Rows are points. Examples show where two turns around zero, p and q, send a point. Write where each new point lands after one turn and then the other. Backwards means that the second turn is done in reverse. Each puzzle has new turns, and all numbers are rounded.
(in the rows, 128 means zero)

Turn p:
[163 120] => [128 164]
[ 98 143] => [120  95]
[133 150] => [105 128]
[118  99] => [159 125]
Turn q:
[127 146] => [119 143]
[135 100] => [147 107]
[124 131] => [123 129]
[ 97 162] => [ 85 144]
[157 101] => [166 118]
Where do these land?
q, then p: [ 94 147] => [136  90]
p, then q backwards: [162  92] => [171 152]
q, then p backwards: [140 135] => [138 118]
q, then p backwards: [105 137] => [131 153]
q, then p backwards: [138 130] => [132 119]

Turn p:
[118  99 150 144] => [138 137 117 165]
[102 124 120 119] => [117 103 126 138]
[126 151 132 105] => [116 121 155 116]
[139 116  74 121] => [147  97 100  94]
[134 126 136 176] => [121 164  96 138]
[146 177 146 120] => [106 155 163 102]
[131 103 138 112] => [152 119 137 144]
Turn q:
[146 135 118 117] => [119 115 121 111]
[129  98 139 105] => [118 109 112 157]
[115 129 113 121] => [110 135 136 129]
[125 140 139  94] => [118  97 146 133]
[125 138 131 203] => [175 184 124 109]
Where do these land?
q, then p: [146 146 168 118] => [174 139 125 136]
q, then p backwards: [ 91 107 142 116] => [104 116 166 128]
p, then q: [159 158  98 140] => [ 91  94 148 125]
p, then q: [144 140 137 162] => [119 129 157 102]
p, then q backwards: [ 97 115 113 119] => [141 116 141  97]
p, then q backwards: [131 102 110 114] => [149 130 155 126]

Turn p:
[ 81 137 139 121 158 107] => [ 92 105 106 105 148 152]
[ 88 112 115 176  99  99] => [ 95 104 134  87  92  91]
[175 121 143 133 106 131] => [163 138 165 140 115 127]
[110 107 136 123 115 134] => [127 127 115 119 102 138]
[140 160 127 108 134 127] => [119 147 138 144 154 138]
[130 155 128 136 119 156] => [114 132 133 165 124 121]
[151 127 133 122 161 167] => [158 117 111 167 145 136]
[149 105 102 104 132 102] => [157 155 123  96 145 121]
Turn q:
[ 93 123 117 117 128 126] => [114 142 110 140 152 133]
[ 93 136 118  94 168 140] => [107 106 119 137 183 139]
[142 128 148 121 100 118] => [133 144 152 139 106 138]
[124 139 155 144 114 107] => [155 155 142 123 125 136]
[115 125 131 129 139 180] => [132  94  96 140 129 153]
[175 140  77 144 134 113] => [101 117 134  79 103  89]
[154 105 151 149 112 113] => [157 139 142 139  96 108]
Where do these land?
p, then q: [ 93 149  94 140 157 151] => [115 149  94 114 160  91]
p, then q: [152 151 170 150 111 104] => [175 124 139 164 124 151]
q, then p: [135 117 140 102 103 141] => [116 109 134 141  97 118]
q, then p backwards: [107 124 108 100 160 128] => [116 161 116 137 162 122]
p, then q: [159  96 155 117 138 130] => [131  94 143 132  89 126]
q, then p: [129 149 136 127 133 112] => [132 128 129 139 138 152]
q, then p backwards: [143 151  94 162 106 128] => [ 96  96 115 119 101 105]
p, then q: [148  82 115 120 109 110] => [102 123 175 125 106 137]
p, then q: [ 87 132 141 134 136 148] => [114 141  85 140 126 123]
